Each point is reached from the start by the listed moves, each made once or not at all, plus a little noise. Say if it took an odd or an even number of moves. Then give how often each move was made.

Moves:
(1): | 0.041 | 0.026 | 0.038 | 0.034 |
(2): | -0.052 | -0.036 |  0.070 |  0.050 |
(3): |  0.064 | -0.015 | -0.013 | -0.084 |
Start: | -0.009 | -0.027 | -0.019 |  0.004 |
Points:
| 0.028 | 0.000 | 0.014 | 0.030 | -> odd (1, 0, 0)
|  0.047 | -0.052 |  0.071 |  0.005 | -> odd (1, 1, 1)

Moves:
(1): | -0.013 | -0.064 | -0.003 | -0.017 |  0.017 | -0.018 |  0.064 | -0.003 |  0.052 | -0.014 |  0.064 |
(2): | -0.005 |  0.030 | -0.036 | -0.056 | -0.028 |  0.022 |  0.028 | -0.049 | -0.012 | -0.034 | -0.054 |
(3): | -0.016 |  0.014 |  0.028 | -0.012 |  0.001 | -0.008 | -0.019 | -0.012 |  0.014 | -0.008 |  0.039 |
(4): | -0.040 |  0.051 | -0.009 |  0.001 | -0.047 | -0.027 |  0.039 | -0.042 |  0.020 |  0.003 | -0.102 |
(5): | -0.012 |  0.020 | -0.032 | -0.017 |  0.039 |  0.006 | -0.016 |  0.030 | -0.017 |  0.001 |  0.002 |
(6): |  0.029 | -0.036 | -0.027 |  0.004 |  0.068 | -0.009 | -0.044 |  0.046 |  0.064 |  0.005 |  0.003 |
(7): |  0.034 |  0.022 |  0.019 | -0.023 |  0.039 |  0.012 |  0.013 |  0.054 | -0.006 | -0.009 | -0.011 |
(8): |  0.064 |  0.015 | -0.012 |  0.023 |  0.058 | -0.001 | -0.035 |  0.012 |  0.004 |  0.019 |  0.073 |
Start: |  0.007 |  0.005 |  0.027 |  0.015 |  0.028 | -0.027 |  0.004 |  0.039 | -0.021 |  0.016 |  0.037 |
Points:
|  0.038 |  0.077 |  0.005 | -0.070 |  0.073 | -0.047 |  0.095 | -0.008 |  0.045 | -0.031 |  0.041 | -> even (1, 1, 1, 1, 0, 0, 1, 1)
|  0.022 |  0.074 | -0.025 | -0.084 |  0.076 |  0.016 |  0.029 |  0.071 | -0.062 | -0.030 | -0.023 | -> odd (0, 1, 0, 0, 1, 0, 1, 0)
|  0.059 | -0.054 |  0.011 |  0.016 |  0.100 | -0.056 |  0.028 |  0.054 |  0.048 |  0.018 |  0.173 | -> even (1, 0, 0, 0, 0, 0, 0, 1)

Moves:
(1): |  0.023 | -0.002 |  0.033 | -0.032 | -0.006 |  0.030 |  0.035 |  0.007 |  0.039 | -0.023 |  0.000 | -0.032 | -0.013 | -0.015 |  0.009 |
(2): | -0.034 | -0.010 | -0.017 |  0.002 | -0.007 | -0.013 |  0.014 | -0.006 |  0.004 |  0.024 |  0.005 | -0.015 | -0.015 |  0.036 |  0.023 |
(3): | -0.019 | -0.012 |  0.017 |  0.023 |  0.013 |  0.001 |  0.008 | -0.019 |  0.012 | -0.005 |  0.026 |  0.016 |  0.032 | -0.020 | -0.017 |
(4): |  0.032 |  0.030 |  0.006 | -0.006 |  0.032 |  0.018 | -0.014 | -0.030 |  0.018 |  0.011 |  0.005 |  0.008 |  0.047 | -0.017 |  0.018 |
(5): | -0.009 |  0.014 |  0.004 | -0.003 |  0.009 | -0.017 |  0.009 |  0.078 |  0.027 |  0.011 | -0.009 |  0.018 |  0.029 |  0.001 |  0.014 |
(6): | -0.012 |  0.019 | -0.024 |  0.014 | -0.019 | -0.016 |  0.029 |  0.012 |  0.001 | -0.037 | -0.004 | -0.019 |  0.015 | -0.023 | -0.006 |
(7): |  0.019 |  0.026 |  0.003 |  0.003 | -0.021 | -0.024 | -0.020 | -0.013 |  0.015 | -0.006 | -0.006 | -0.041 |  0.028 |  0.027 | -0.026 |
(8): | -0.028 |  0.023 |  0.033 |  0.008 |  0.031 | -0.020 |  0.004 |  0.000 |  0.006 |  0.028 | -0.021 | -0.013 | -0.020 | -0.004 | -0.035 |
(9): | -0.012 |  0.014 |  0.005 |  0.026 |  0.020 |  0.056 |  0.040 |  0.017 | -0.052 |  0.016 | -0.008 | -0.045 |  0.011 | -0.003 | -0.007 |
(10): | -0.008 | -0.029 |  0.012 |  0.017 |  0.024 | -0.020 |  0.021 | -0.011 |  0.004 | -0.013 | -0.033 | -0.004 | -0.005 |  0.031 |  0.030 |
(11): | -0.017 |  0.030 |  0.022 | -0.024 |  0.029 | -0.014 |  0.010 |  0.011 | -0.008 | -0.026 |  0.092 | -0.002 | -0.027 |  0.033 |  0.013 |
(12): |  0.002 |  0.035 | -0.012 | -0.028 |  0.012 |  0.018 |  0.011 | -0.003 | -0.008 | -0.031 | -0.009 |  0.020 |  0.001 |  0.021 | -0.045 |
Start: |  0.033 | -0.013 |  0.020 |  0.011 |  0.016 | -0.004 | -0.017 |  0.020 | -0.021 | -0.037 | -0.006 | -0.034 | -0.013 |  0.015 |  0.012 |
Points:
| -0.033 |  0.082 |  0.105 |  0.042 |  0.095 | -0.023 |  0.032 |  0.095 | -0.021 | -0.019 |  0.069 | -0.100 |  0.039 |  0.050 | -0.045 | -> even (0, 0, 1, 0, 1, 0, 1, 1, 1, 0, 1, 0)
| -0.011 |  0.060 |  0.071 |  0.011 |  0.087 |  0.026 |  0.132 |  0.122 | -0.004 | -0.085 | -0.091 | -0.107 |  0.004 |  0.022 | -0.027 | -> odd (1, 0, 0, 0, 1, 1, 0, 1, 1, 1, 0, 1)
|  0.046 |  0.070 |  0.023 | -0.024 |  0.040 | -0.028 |  0.068 |  0.055 |  0.077 | -0.103 | -0.057 | -0.101 |  0.072 |  0.076 |  0.031 | -> even (1, 1, 0, 1, 1, 1, 1, 0, 0, 1, 0, 1)
|  0.024 |  0.054 |  0.000 | -0.025 |  0.061 |  0.002 |  0.005 |  0.060 |  0.018 | -0.021 | -0.014 | -0.004 |  0.049 |  0.057 |  0.023 | -> even (0, 1, 0, 1, 1, 0, 0, 0, 0, 0, 0, 1)
| -0.041 |  0.032 |  0.079 |  0.052 |  0.125 |  0.013 |  0.076 |  0.082 | -0.032 | -0.031 | -0.061 | -0.041 |  0.034 |  0.041 | -0.046 | -> even (0, 0, 1, 0, 1, 0, 0, 1, 1, 1, 0, 1)
| -0.022 |  0.058 |  0.081 |  0.057 |  0.103 | -0.011 |  0.055 |  0.072 | -0.018 | -0.038 | -0.064 | -0.083 |  0.062 |  0.067 | -0.071 | -> odd (0, 0, 1, 0, 1, 0, 1, 1, 1, 1, 0, 1)
| -0.014 |  0.028 |  0.058 |  0.034 |  0.103 |  0.030 |  0.060 |  0.024 | -0.072 | -0.036 | -0.076 | -0.076 | -0.029 |  0.060 | -0.044 | -> even (0, 0, 0, 0, 0, 0, 0, 1, 1, 1, 0, 1)
| -0.001 |  0.090 |  0.087 |  0.003 |  0.164 |  0.034 |  0.057 |  0.006 | -0.062 | -0.051 |  0.018 | -0.068 | -0.006 |  0.075 | -0.013 | -> even (0, 0, 0, 1, 0, 0, 0, 1, 1, 1, 1, 1)
